Each point is reached from the start by the listed moves, each made once or not at all, plus a little noise. Say if it took an odd or an even number of moves. Then give how often each move was made.

Moves:
(1): [ 49,  -2,   2,  14, -34,   7]
(2): [ 17,  52, -19,   7, -15,  64]
(3): [-13, -21,  27, -36,  -6,   0]
Start: [ 43, -27,  -8, -37,  -7,   1]
Points:
[ 47,   2,  -1, -64, -29,  67] => even (0, 1, 1)
[ 98,   2,   3, -51, -63,  72] => odd (1, 1, 1)
[ 59,  25, -29, -32, -21,  66] => odd (0, 1, 0)
[ 42, -25,  -9, -38,  -6,  -1] => even (0, 0, 0)
[109,  24, -24, -15, -54,  72] => even (1, 1, 0)

Moves:
(1): [ 40,  -3,   3, -19, -14,  -6,  27,  12,  13, -13,   7,   2,  -8]
(2): [ 27,  21,  28,  -8,  15,  -1, -22,   7,  -3,  -9,   4, -19, -32]
(3): [  9,  -1,  20,  20,  13, -12,  15,   4,  10,   8, -24,   7,  -3]
(4): [ 10, -10, -15,  14, -10,   7,  -7,  -4,   5, -10,   4, -14,  -6]
(5): [  4, -10,   8,  22,  22, -22,   5,  20, -25,  -6,  13, -18,   7]
(6): [  2,  -8,   9,  17,  -7,  27,   5,   6, -12,  30,   4,   0,  -4]
(7): [-11,  14,  -8,  11,  -8, -13,   4,   0,  18,  18,  -2, -14,  -4]
(8): [-11,  -5,  14,   6, -29,  -4, -18,  30,  12, -15,  -2,  -4,   9]
(9): [  8,   4,  -9,  14,  20,  13, -19,   5,  42,   2,   3,   6,  15]
(10): [ 23, -12,  -8,   0, -14, -27, -24,  -1,  -9,  28,  -4,  19,  -2]
(11): [ 3, -9, 33,  3, -4, -1,  4, -9,  3, -2, 25,  1, -4]
Start: [  7,   8, -13,   9,  12,  14,  17,  16, -17,  18,  25,   5, -21]
Points:
[121,   4,  12,  81,  28, -19,   1,  64,  21,  65,  30, -28, -58] => odd (1, 1, 1, 1, 1, 1, 1, 0, 1, 1, 0)
[ 93, -25,  -5,  48,   9, -45,  33,  48, -24,  25,  23,  -1, -33] => odd (1, 0, 1, 1, 1, 0, 0, 0, 0, 1, 0)
[13,  6, 11, 49, 18, 10, -7, 57, 46, 14,  2, 14,  2] => odd (0, 0, 1, 0, 0, 0, 0, 1, 1, 0, 0)
[ 37,   6, -54,  48,   0,  -5, -29,  16,  40,  56,  26,   1, -19] => even (0, 0, 0, 1, 0, 0, 1, 0, 1, 1, 0)
[ 65, -29,  11,  36, -30, -18,  11,  83, -39,  42,  42,   4, -19] => odd (1, 0, 0, 0, 1, 1, 0, 1, 0, 1, 0)
[ 69,   7,  -8,  22, -10, -44,  38,  31,  15,  59,   2,  18, -39] => even (1, 0, 1, 0, 0, 0, 1, 0, 0, 1, 0)
[  6,   9, -14,  10,  12,  15,  17,  17, -15,  19,  24,   5, -21] => even (0, 0, 0, 0, 0, 0, 0, 0, 0, 0, 0)

Moves:
(1): [ 12,  -4,  -9,   2,   3,   7,   8,   7, -13,  -9,   0, -17,  20,  16, -15,
   2,  -3,   4,   2, -14,  -1,  -7]
(2): [  0,   0, -14,   6,  -5,  -1, -30,   1,   0,  -6,   2,   1,  10, -10,   0,
   5,  28,   7, -32,  27,  -6, -14]
(3): [ 11,   8,  25,  -8,   1, -20, -14,   6, -25,  -4, -10, -29, -26,  20, -15,
 -43, -16,  -3,   4, -10,  -1,   1]
(4): [ 15,  30,   4,  21,   5, -10,  -1,  -8,   1,  -5, -12,   4,  17,  10,   6,
   3, -18,  17,  27, -14,  10,   3]
(5): [ 26, -25, -19,  -3,  41, -22,   1,  16,  -2,  14, -20, -14,  -1,  -4, -11,
  29,   8,  19, -33,  18, -14,  -7]
(6): [  5,  15,  22,  20, -12,  23, -31,   4,  -8,  53,  27,   8, -19, -10,   1,
  -4, -22, -13,  11,  46,  17, -20]
(7): [-11,   0,  -5,  16,  -9,   7,   6,   4, -12,  24, -10,   5,  15,  -7,   6,
   4,   0,  -7, -26,  23, -18,   4]
(8): [ 12,   8, -14,   8, -11,   3,  23,  39, -23,  -8, -13, -27, -24, -14,   3,
  -9,  -2,  14, -21, -10,   0,  14]
(9): [ 18,   8,  -6,   0,   1,   6,  21,  -1,  10,  15,  -6,  -5,   9, -18,  -5,
  -7,  15, -12,  -9,   3,  -7,   0]
(10): [ -2, -14, -14,  10, -21,  -2,  -2,   0,  -1,   3,  -9, -21,   1,  -9,   3,
  10,   7,  -8,  -8,   3, -18, -18]
(11): [-13,   9,   5,   8,  -2, -18,  28,  -5,  -3,   8,  -1,  13, -15,  21, -30,
   2, -11,   8, -14,  -5,  29,   3]
(12): [ 25,   3, -13, -11,   1,  -4,   4,   3,  -9,  16, -30,  11,  13,  -3, -34,
  21,   9,   4,   7,  15,  16,   7]
(13): [-20, -19,  -7,   7,  -1,   9,   6,  12,   9,  -2,  -8,   8,   3,  -9, -13,
  -2,   3,  13,  -5, -21,  12,  11]
(14): [-14,   5,   5, -11,  -4,  -6,  11,  36,  11,   7, -10,  -8,  -3,  26,  15,
 -11, -15,  17,  15, -16,  33,  -5]
(15): [ 19,   1,  -6,  -1, -13, -21, -16,  -8,  -5,  -8,   8,  -5,  25, -11,  45,
  -2,   0, -14,  11, -29,   7,   1]
(16): [ -9,   2,  22,  -1,  -8,  18,   3,   4,  14,   5,  -9,  17,  11,  -5,  -5,
  21, -12,   5, -12,   6,   1,   7]
(17): [ 24, -12,  -3,  17, -19, -11,   6,   4,  -7,  -7,  -9, -19,   3,   7,  15,
  -6,  22,  -2,   1,  -4, -20,   2]
(18): [ 16, -11, -13,   1, -14,  -5,   9, -13,   6,  -5,  -8,   3,  11,   2,  10,
  -4, -14,  28,  -5,  -3, -23,  10]
(19): [ -5,  -3,  13,  -1,   0,  -2,   3, -16,  -2, -17,  13,   5,  18, -14,  15,
   0,  -1,   6,  17,   3,   6,  -5]
(20): [ 13,  -3, -15,  29, -10, -10, -15,   3,  -7, -13,   0, -25, -19,  23, -14,
 -35, -42, -25, -17,  37,  -1,  14]
Start: [ -3, -31,  -1,   2, -11, -26,  22,  12,   6, -14, -11,  -5,   7,  -6,  -9,
  -2,  -5,  -8, -23,  14, -18,  17]
Points:
[ 49, -21, -25,  20,  31, -51,  12,  -2,  12, -16, -36, -10,  63, -40,  -3,
  27,  27,  26, -55,  48, -31, -12] => odd (0, 1, 0, 1, 1, 0, 0, 0, 1, 0, 0, 0, 0, 0, 0, 0, 0, 0, 1, 0)
[ 46, -34, -12,  70, -43, -83,  52,  83, -27,  25, -45, -67,  17, -11,  46,
   9, -31,  48, -25, -17,  43,   0] => odd (0, 0, 0, 1, 1, 1, 0, 1, 0, 1, 1, 0, 1, 1, 1, 0, 1, 0, 1, 0)
[ 33, -29, -28,  81, -63, -23,  75,  23,   9,  -4, -74,   2,  93,  -3, -36,
  18,   4,  53, -95,   9, -42,  35] => even (1, 1, 0, 1, 0, 0, 1, 0, 1, 0, 1, 0, 1, 0, 0, 1, 1, 1, 0, 0)
[  29,  -61,  -48,   46,  -34,  -72,   68,   79,    8,   49,  -99,  -29,
   49,   -6,  -49,   30,  -44,   -9, -113,   52,   23,   37] => odd (0, 0, 0, 0, 1, 0, 1, 0, 1, 1, 1, 1, 1, 1, 1, 1, 0, 0, 0, 1)
[  -7,  -50,  -29,   74,  -93,   12,   -2,   61,   28,   68,  -42,  -17,
   30,  -28,  -14,  -21,  -55,   -3, -111,  121,  -24,    4] => even (0, 1, 0, 0, 0, 1, 1, 0, 1, 1, 0, 0, 1, 1, 0, 1, 0, 1, 0, 1)
